Rows are points. The points of each table are mixes of a few directions, plus a little noise. Count the directions of each table, and those that both share. Where both have some left over, give the other angles between the two spaces (their principal angles), to ten degrees, smallest first.

First (5 x 2):
[[ 43 -12]
 [-60  17]
 [ 19  -5]
 [ -6   2]
 [  3  -1]]
Second (6 x 2):
[[ 32  -9]
 [-36  10]
 [ 48 -14]
 [-33   9]
 [ 20  -6]
 [-31   9]]
Directions: first 1, second 1, shared 1

First (4 x 3):
[[ 29 -18 -33]
 [-13  11   8]
 [ 18   6 -36]
 [-36   0  60]]
Second (5 x 3):
[[ 12  26 -45]
 [-32  20  33]
 [  2   6 -10]
 [ 12   5 -25]
 [  4 -56  47]]
Directions: first 2, second 2, shared 2

First (5 x 3):
[[ 25 -22  -4]
 [ 40  14  50]
 [  9 -24 -19]
 [-52  38  -2]
 [-24  -4 -24]]
Second (5 x 3):
[[ -4  19  19]
 [ 48  -3  39]
 [-51  22 -20]
 [  9 -44 -43]
 [ -2   7   6]]
Directions: first 2, second 2, shared 2

First (7 x 4):
[[-22 -11  12  -1]
 [ 37  17 -24   3]
 [ -9 -29   0  11]
 [  8  -9  27   1]
 [-21   2   1  -5]
 [-15  43 -15 -21]
 [ 22 -12  -1  11]]
Second (7 x 4):
[[ -5  21   1  32]
 [  2  -7  -1 -12]
 [ -2   6   0  10]
 [ -6  22   1  33]
 [  1  -3   0  -5]
 [  0   1   0   2]
 [ 10 -39  -2 -60]]
Directions: first 3, second 1, shared 0; angles 80

First (6 x 6):
[[ -7  23 -58 -60 -45  35]
 [ -5   0  16  -2  20  -8]
 [  6  -6  12  20   5  -1]
 [-11   1   7  -9  14 -19]
 [ 14  -8  28  32  16   8]
 [  4  -8  -5  20  -9 -16]]
Second (7 x 6):
[[-11  17  24 -41  42  26]
 [-13   4  30 -17  41 -13]
 [-11  11 -36 -36 -24   0]
 [ 17  -8  -9  31 -24  12]
 [ 17  -6  -1  26 -15  18]
 [ -4 -13  -5  21 -11 -42]
 [  6  -5  -4  15 -11   0]]
Directions: first 3, second 3, shared 3

First (8 x 8):
[[  9   5 -16 -16  23 -17  41  -9]
 [ -1   2   5  11  -9   3 -11   2]
 [  3  22   5  20  -4 -11 -18 -18]
 [-10   8   5 -14   2   1 -38 -22]
 [ -2 -23  -1  -5  -5  14  15  25]
 [  4  -6  -4   4  -1   1  20  12]
 [ -2  -3   4   5  -7   4  -7   5]
 [ -2  -5   0  -6   0   4  -3   2]]
Second (9 x 8):
[[-12   0   1  -2  -1 -10   0 -18]
 [ 18   0  -1   3   1  15   0  26]
 [ 40  -1  -4   7   2  33   0  60]
 [  1   0   0   0   0   1   0   1]
 [-12   0   1  -2  -1 -10   0 -18]
 [-11   0   1  -2  -1  -9   0 -16]
 [-21   0   2  -4  -1 -18   0 -32]
 [  6   0   0   1   0   5   0   8]
 [ -8   0   1  -1   0  -7   0 -12]]
Directions: first 3, second 1, shared 0; angles 50
